Each wall is flat, endless, passes through zero and stands at right angles to its row. A trip goes straight from one point to another. List the walls that it crosses, first one first.

Walls:
(1): [0.10 0.14 0.43]
(2): [ 0.03 -0.75 -0.26]
(3): [-0.12 -0.15 -0.90]
Trips:
[-0.57  0.40  0.65] to [-0.24  0.41  0.08] -> none
[-0.17  0.55  0.42] to [0.16 0.23 0.25] -> none
[-0.80  0.31 -0.09] to [ 0.22 -0.40 -0.16] -> 2
[-0.05 -0.32 -0.13] to [-0.08  0.35 -0.76] -> 2
[-0.09  0.22 -0.47] to [ 0.11 -0.55 -0.23] -> 2
[ 0.11 -0.18  0.41] to [ 0.10 -0.01  0.56] -> 2
[-0.21 -0.34  0.22] to [-0.38 -0.12 -0.18] -> 1, 3

Walls:
(1): [ 0.67  0.21  0.12 -0.40 -0.51 -0.12 -0.04 -0.16  0.26 -0.13 -0.14 -0.90]
(2): [ 0.17  0.07 -0.15 -0.21 -0.42  0.05  0.22  0.12  0.37 -0.47  0.49  0.38]
(3): [-0.19 -0.45  0.07 -0.30  0.15  0.21 -0.39  0.14 -0.13  0.45  0.39 -0.10]
Trips:
[ 0.11  0.39  0.12  0.13 -0.05  0.25  0.81  0.65 -0.34  0.18  0.13 -0.07] to [ 0.53  0.32 -0.10  0.41 -0.15 -0.17  0.30 -0.85  0.01  0.01  0.49 -0.21] -> 1
[-0.14  0.33 -0.14 -0.11 -0.69  0.13 -0.12  0.11  0.94  0.23 -0.30  0.03] to [ 0.46 -0.27  0.45  0.03 -0.17 -0.44  0.44  1.05  0.06  0.07 -0.23 -0.15] -> none
[ 0.21 -0.18  0.36  0.07 -0.03 -0.44 -0.04  0.04 -0.08 -0.29  0.15 -0.05] to [-0.51  0.27  0.00  0.17  0.23 -0.25 -0.41 -0.15  0.00  0.11 -0.16 -0.37] -> 2, 3, 1
[-0.32  0.23 -0.03 -0.35 -0.19 -0.01 -0.67  0.42  0.15  0.18 -0.31  0.03] to [-0.37  0.30 -0.08 -0.55  0.05 -0.04 -0.86 -0.02 -0.13  0.24 -0.09  0.60] -> 1
[-0.09 -0.17  0.38 -0.47  0.06 -0.09 -0.56  0.23  0.35 -0.34  0.25 -0.05] to [-0.15 -0.27 -0.26 -0.48 -0.14  0.31  0.05 -0.55 -0.34 -0.39 -0.24 -0.68] -> 2
